Every row gives one point. A path goes straight from each point to the next, and from the last back to the first. The post is the endless flat space through its rows: a point in 2 columns, a line in 3, a plane in 4, and so on, so that a path can go around it. Count how often the path circles the post. Going back the other way cancels.

Post (2 x 3):
[[-13  19 -27]
 [-14 -18  30]]
Path (19 x 3):
[[-60   8  -3]
 [-28 -11   8]
 [-37  18  19]
 [ -2  16  25]
 [ 28  -2  -7]
 [  4 -14 -46]
 [-40 -32 -32]
 [-39  27 -24]
 [-48 -33   5]
 [-33   4 -26]
 [-27  -4  31]
 [  3   9  35]
 [ 16  -4  21]
 [  1 -23  17]
 [ 24  10  38]
 [ 13  18   4]
 [ 13  -6 -26]
 [-19 -49  11]
 [-28  20 -37]]
Times around: 2

Post (5 x 6):
[[-13  22  -1 -27  -1  -8]
 [-19   9  12  -4  17   1]
 [ 18 -25   3 -19 -32   5]
 [-33  20 -11   1   5  32]
 [-20 -17 -10  60  20   0]]
Path (28 x 6):
[[ -8  16   6  39  49 -17]
 [-13   6  -2  18  33 -29]
 [ 25   1  -7  -7   4  17]
 [ -8   4 -23  33  -5  19]
 [-31  18   1   3  25  37]
 [ -2 -25   4   5   2  15]
 [-30  -8  10   2  14  -6]
 [-17  -2 -14  19 -40   3]
 [ -7  -2  -4  26  -7   9]
 [ -3  10  16  10  10  34]
 [-10  14  12  18   6 -19]
 [-34   0  21   5 -12   9]
 [-50  -7   9   1  -9  18]
 [-27  13 -22  37  -2   4]
 [ -3  38  -9   4 -11 -19]
 [-31  44  27  -8  17   2]
 [-15  -6   4  -8 -35   7]
 [-50  45 -20   3 -19  25]
 [  6  13 -19  14 -36   5]
 [ -8  43  -8 -11  22  24]
 [ -7   3  23 -36  23  12]
 [-16  -8  -3  -1   7  17]
 [-20  -5 -21  -5  -6  37]
 [ -2   6 -15 -26  -8  10]
 [-27 -26  19   4  35  -1]
 [-40  11  16   2  34 -20]
 [ -6 -24 -14  44 -26  -8]
 [-19  11 -20  60   4  16]]
Times around: 2

Post (8 x 9):
[[ -4 -22  17  -4   1  16 -13   1   6]
 [-24  -7 -16 -20  -1  60 -10 -11   1]
 [ 24  12  -6  10  23  31  -2  -2 -16]
 [ 28 -13  17 -11 -15  -6   8   4   0]
 [ -9  10 -23   7   5   1   1  20   1]
 [-12  12 -25   0  18   6 -10  -5 -10]
 [-20  23   5  17  18  -9  28   4  -3]
 [ 16  -9 -15  19   7  -9   7  -4 -16]]
Path (25 x 9):
[[ 18   2  12 -16   4  -3   8  23 -10]
 [-30 -25   9  -8  10  -5 -31 -20 -15]
 [-39   5  -6   9  14  13 -26   1  -2]
 [  0  21 -12  -2   4  -3 -16  -5  12]
 [-23  -3 -11  -1  19  24 -37   2  11]
 [ -4  37   6  18   4  38  23 -15   4]
 [ 30 -26 -28  10  -4  34  -4 -26  -2]
 [-28 -17 -10  23 -10   5  -3  14  17]
 [-19  -4  -6  10  17  26 -18 -22 -14]
 [ 13 -28 -14 -25 -26   1   0   5 -21]
 [ 19  36  18 -27 -13  25  49 -15 -40]
 [  8  -4 -26  13 -21   7 -11  -5 -22]
 [ -9  19 -20  15   3   5  16 -19  -1]
 [-21   7 -31  12  28  -1 -32   3   6]
 [ 17  -5  -6  21  19  13  16 -47 -20]
 [ 18   3 -18  20 -19  18   3  10  -2]
 [  3  17  12 -17 -20  29  -5  31  -6]
 [-14  -9 -25  -4   0  28   7  22 -20]
 [  6  -4  -3 -36  -7  34   0  21 -10]
 [-10   9 -24  -9  -3  22  -4  11  -7]
 [ 27   9  36 -30 -30  51   7   0   5]
 [ 11  10 -36   1  -1  11  -6   2   2]
 [ -3  40  15  -2  14  18  -1 -11  13]
 [-16   0 -14  14 -12  30  -8  -1  -6]
 [-15 -10  -5 -21 -21  13  25  -9 -21]]
Times around: 0

Post (11 x 12):
[[  0 -40  19 -27 -22 -12 -31  18  17  21 -30  16]
 [ -1  39 -15  -9  31 -28   1   4  18 -22   2 -22]
 [  2  17 -23 -12   5 -39 -13   1   5 -24 -37  13]
 [  5 -25   7 -22  45 -39 -12  -6  37   9 -20  37]
 [-25  11   9 -33  -8   3   4  17  38   2 -43  44]
 [-22 -14  17  -2 -13  13  38   1 -10   6  11  -9]
 [  2  -3  -1  -9  33 -12  -4  38  11 -16 -19  11]
 [ 41  -5   0  24  13   2 -16  -2  -4   2 -20  10]
 [ 10   5   6  -4   1 -11   8 -18  24 -36 -21  -5]
 [ 20  13 -19  -1  -9   4  13   9  10 -22  22  -5]
 [  3 -31 -11  -2  -5   1 -39 -15 -23 -16  -9   4]]
Path (23 x 12):
[[ 39   3  20  -5   0  -7  -3 -18  47 -22 -15  22]
 [-20 -10 -13 -11 -13 -26 -38  18 -14  19 -12  11]
 [-26 -16  11  -8   5 -16  -8  34  20 -11  -4   8]
 [-23  10 -21  -5 -39   0  15   5   7  -7  -3   2]
 [  5 -17 -30  -1  -3   4 -18  22 -11   6 -11 -13]
 [  1 -28  -7 -29  -4   2 -29   5 -23 -16 -21  -5]
 [ 19 -21  13 -15   9 -27 -24 -24 -17  -8 -10  -3]
 [ 16  23   1 -14 -21 -14 -49  13  -7  38 -32  44]
 [ 30 -38 -22  -1  -8  10  10  -7 -26  10  29  45]
 [ 18 -28  13   6  19 -12 -36 -19  -4 -21 -50 -13]
 [  2   0  -8 -15  30 -12 -13 -27  60 -43 -14  -6]
 [  1  -9 -20  -6  18   8  -7   3 -12  23  19  -4]
 [ 17   3  38 -10  22  16  16  25  43 -24 -27  -1]
 [ 11 -26   4 -26  -1  -4  28   3   5 -18 -20   4]
 [  2 -12  12 -33  -2 -15  -3  -9  38 -26 -50   2]
 [ 42  -8 -33 -20  -3 -11 -11   7  16 -20  31  22]
 [ -5   2 -19 -13  17 -21  -3 -16  -1 -37  -6  57]
 [-12 -14  31 -20  -4 -12  26  -8  22 -11  -9  18]
 [ 32 -32  10 -10  15 -13  -8  -1 -26  22 -33  22]
 [  8  13  -8 -21  46 -42 -18   0  30 -12 -38 -26]
 [ -2  28 -18   7   4  -2  35  32  32  -1 -21  -1]
 [ 13  -1 -12  16  22 -26 -25 -13  20 -10   1  20]
 [ 48   5  22  23  -1 -44  23   3  -9   7 -31  12]]
Times around: 0
